Every row gives one point. The points of each table are mixes of a few directions, plus a little noise. Count the directions of each table, and those that both share. Where both have some left over, give the other angles between the two spaces (their principal angles), to ten degrees, smallest first.
In the rows, zero is written as 128.

First, 6 rows:
[[118 159]
 [158  28]
 [120 153]
 [118 163]
 [119 157]
 [132 108]]
Second, 7 rows:
[[ 64  97]
 [ 59  92]
 [163 145]
 [170 148]
 [169 150]
 [113 121]
 [156 143]]
Directions: first 1, second 1, shared 0; angles 80

First:
[[218 215 129 149]
 [ 50  50 127 111]
 [116 115 128 125]
 [149 150 129 132]
 [130 130 128 129]
 [106 108 128 124]]
Second, 5 rows:
[[128 143  82 107]
 [135 102 198 184]
 [149 156 173 108]
 [ 79  96 121  85]
 [149 144  65 157]]
Directions: first 1, second 3, shared 1

First (7 x 6):
[[136 118 133 143  91 142]
 [112 106 133 149  91 143]
 [113 132 124 117 159 116]
 [179 139 134 132  98 141]
 [105 141 118 104 192 102]
 [144 149 123 109 163 114]
 [108 109 131 144 102 138]]
Second:
[[249 166 137 125  84 147]
 [107 125 125 124 147 120]
 [105 113 130 138 114 134]
 [ 98 121 124 125 147 120]
 [103 117 128 132 130 126]
 [108 121 127 130 132 127]
 [ 99 125 124 123 153 117]
 [141 124 132 138 101 139]
 [142 140 127 118 144 122]]
Directions: first 2, second 2, shared 2

First (10 x 8):
[[144 163 127 150  84 176 171 113]
 [156 156  99 123  69 105 158 167]
 [174 128 162  99  90 152  43 120]
 [147 144 152 134 126 197 110  97]
 [160 108 167  90 161 158  17 119]
 [ 98 118 124 144 155 120 157 117]
 [ 71  86 107 132 148  27 157 143]
 [123 156 113 159  93 149 200 119]
 [126 112 100 101 170  68 113 181]
 [ 83 109 130 149 185 129 155 104]]
Second, 9 rows:
[[121  47  91 121 161  82   9 109]
 [117 166 144 147 103 153 210 123]
 [117 148 136 144 112 142 181 122]
 [184 162 152  72 145 140  89 190]
 [ 64  61  87 187 122  97 126  52]
 [148 165 148 110 124 147 150 157]
 [142 170 150 120 116 151 174 149]
 [143 151 140 115 127 137 136 146]
 [113  81 104 135 141 102  75 107]]
Directions: first 4, second 2, shared 1; angles 40

First:
[[164 102 115 138 120  79  95 138  77]
 [114 144 135 151  97 110  97 126 124]
 [176 134 135 152  92 137 115 152 111]
 [ 85 114 123  98 168 129 156 107 140]
 [136 183 141 154 113 124 151 165 147]
 [113  82 132  97 146 160 177 118 108]
 [110 139 114 106 159 158 106  90 188]]
Second, 8 rows:
[[ 83 108 182  88 117 145 162 153 139]
 [148 131 107 132 151 115 116 123 127]
 [123 123 112 120 137 136 154 112 134]
 [ 87 121 162 127 164 150 149 146 106]
 [111 134 141 152 154 140 124 136 101]
 [171 137 102 124   7 112 111 103 173]
 [157 141  91 149 103 121 115 104 133]
 [145 129 128 132 191 105  93 148 111]]
Directions: first 5, second 4, shared 2; angles 70, 90

First:
[[141 166 120  79 160  97 185 153 168 133 124]
 [116  90 138 178  95 161  69 102  89 123 131]
 [129 134 126 119 134 122 138 131 137 129 129]
 [151 208 114  26 194  63 249 183 210 136 123]
 [118  99 135 165 106 151  82 109  97 125 131]
 [129 131 127 125 130 124 134 131 132 128 128]
 [121 100 134 164 106 152  86 110 100 123 131]
 [111  69 138 201  80 178  41  87  67 122 133]
 [133 144 125 107 142 113 155 141 146 131 127]
 [131 139 127 114 137 119 144 136 139 129 127]]
Second, 9 rows:
[[162 151 114  89 108 124  97  88  99 129 126]
 [ 91  78 137 214 123 148 117 162 131 135 151]
 [ 76 105 194 123 177 120 140  77 143  93  98]
 [106 113 146 118 140 133 185 130 177  97  56]
 [117 150 136  92 145 147 147 165 115 127 135]
 [158 145  98 158 146  55 137 135 169 168 194]
 [209 168  47 103  66 124 114 153 115 160 140]
 [108 108 163 142 139 124  83  67 101 117 139]
 [125 133 118 112 107 177 133 174 102 124 114]]
Directions: first 1, second 5, shared 1

First:
[[ 64 191  62 103 243 148 104 106 194 127 147 120]
 [139 116 169 163 107  96 126 129 113 113 141 136]
 [110 144 101 148 164 159 131 109 130 110 140 116]
 [143  85 156 163  97 130 139 136 103 151 124 134]
 [139  95 153 112 100 105 126 153 132 177 112 144]
 [175 118 140  96  49 129 146 139  88 103 105 122]
 [141  92 130 139 104 152 143 135 108 158 115 128]
 [141 102 125  86 100 131 133 151 130 176 101 136]
 [100 228 106 134 189 106 107  86 150   7 172 108]
 [126 109 137 134 127 124 127 136 131 157 125 135]]
Second:
[[ 33 144 107 118 146 175 147  73 107 154 137  46]
 [168 110 172 108 192 109  75 132 123  89 167 150]
 [110 150 102 148  88 128 159 126 142 146 116 135]
 [176 115 131 133  91 114 117 171 131 131  99 144]
 [153 105 124 115 151 123 132 131 127 103 127 157]
 [192  83 171 112 135 103 124 167 113 123  90 150]
 [ 63 131 103 113 170 159 155  74 119 123 149 101]
 [159 148 172 156  96  87 137 155 145 153 117 162]
 [159 158  94 160  77 108 127 153 165 119 138 185]
 [ 66 137 102 116 134 173 108 100 108 140 139  48]]
Directions: first 4, second 5, shared 0; angles 30, 30, 70, 90

First:
[[118  77 164  80  73 180 196 146 125 159  32  53 117 171 126 205 182 143]
 [100 124 133 145 103 153 119 115 102 132 130 130 116 138 140 124 155 140]
 [146 106  97 162 136 106 128  88 136 136 153 150 129 121 147 109 122 151]
 [125 160 131 131 151 110  78 133  97 116 179 150 146 110 120  97 124 114]
 [172 172  96 134 199  56 110 145 193  96 174 173 146  85 109  85  42  96]
 [ 68 139 158 136  73 205 160 154 137 111  63 115  74 161 126 149 142 122]
 [162 128 112 122 164  81 106 121 127 132 167 141 161 106 126 112 114 126]
 [164 113  86 160 157  77 118  87 145 133 174 159 144 108 143  97 105 146]
 [115 149 162  86 131 134  96 158  78 130 136 105 150 126 110 140 153 107]
 [108 114 146 124  91 168 167 138 141 131  73 102 103 153 130 159 144 135]]
Second (10 x 18):
[[138 109  78 164 181 100 130 121 140 112  90  97 129  89 113 111 115 139]
 [175 154 160 111 133 109 126 151 137 156 135 139  86 158 157 103 129 124]
 [135 161 166  78  90 147 126 144 128 134 160 156 114 116 130 125 121  97]
 [ 13 101  66 249 203 131 100 106 116  59 111  99 235 222  82 194 114 166]
 [151  87 105 141 134  87 141 137 159 123 105 129 140  86 122 114 131 149]
 [ 97 141 123 149 176 135 115 133 107 114 114  92 159 186 111 162 125 127]
 [124 156 131 133 103 166 122  91 107 142 155 147  79 128 156 101 127 119]
 [129 154 159  72  83 142 128 149 140 122 162 165 127  86 117 124 115  92]
 [172 110 159 114  84 114 141 130 141 165 140 158  95 143 168 107 153 148]
 [147 107 133  70  92 150 151 113 107 152 111  98 117  69 125 140 153 118]]
Directions: first 4, second 6, shared 2; angles 40, 90
